Each row is a point. Each copy is the shape, with its points in the same order, turned, moved and blurred by noise. Say if it was mirrored as well.
(in the rows, 128 means zero)

Shape (7 x 2)
[[165  97]
 [ 72  96]
 [118 153]
 [101 166]
 [165  95]
 [182 117]
 [127 135]]
Copy 1 (7 x 2)
[[129  80]
 [ 69 152]
 [139 149]
 [140 175]
 [127  76]
 [158  81]
 [135 139]]
Copy 1 is: only turned
Copy 2 (7 x 2)
[[ 96 170]
 [ 90  80]
 [149 125]
 [165 103]
 [ 97 170]
 [116 187]
 [139 129]]
Copy 2 is: mirrored

Shape (10 x 4)
[[ 79 177 153  90]
 [124 131 205 168]
 [ 98  79 120 112]
 [150 125 110 125]
 [ 83 101 139 118]
 [ 99 108 108 138]
 [165 166  78 120]
 [140  95 114 142]
 [ 84  62  95 151]
 [ 80 119  76 105]]
Copy 1 (10 x 4)
[[111 185 103  84]
 [ 80  86  72 125]
 [163 149 116 173]
 [114 133 160 151]
 [151 149  98 144]
 [156 130 130 142]
 [104 136 206 125]
 [133 112 144 173]
 [197 116 119 174]
 [179 170 151 135]]
Copy 1 is: mirrored
Copy 2 (10 x 4)
[[163  67 131  80]
 [ 99 101  46  93]
 [170 170 116 123]
 [117 130 129 157]
 [162 148  95 102]
 [132 161 127 112]
 [ 94 105 172 161]
 [126 154 111 148]
 [144 207 119 105]
 [167 147 170 115]]
Copy 2 is: only turned

Shape (10 x 6)
[[160 143 101 164  79 103]
 [182 113 111 146  93 136]
 [142  96 115 116 120  60]
 [105 144 144  78 134 118]
 [108 113  83 146 144  62]
 [ 96 127 167 101 104 166]
 [118  88 170 108 152 146]
 [193 144 134 170  94 159]
 [119 111 164  79 170 148]
 [119 130 175 133 139 108]]
Copy 1 (10 x 6)
[[157 110 121 107 100  80]
 [138 101 155  93  86 110]
 [164 109  71  79  99 158]
 [ 85 128  73 144 120 155]
 [167  96  70  74 160 138]
 [ 82 132 122 169 106 154]
 [104 134 132 133 121 201]
 [119 127 179  92  96  83]
 [ 70 135 106 112 124 193]
 [127 168  97 124 129 158]]
Copy 1 is: mirrored
Copy 2 (10 x 6)
[[187 145 161 129  80 106]
 [174  85 165 111  82 116]
 [135 151 161  55  82 128]
 [ 94 127 146  95 156 114]
 [133 190 149  98  77 164]
 [137  94 166 108 190 133]
 [135  90 122  64 167 160]
 [203  79 140 138  96  94]
 [ 91  92 122  75 163 144]
 [158 136 121  76 165 127]]
Copy 2 is: mirrored
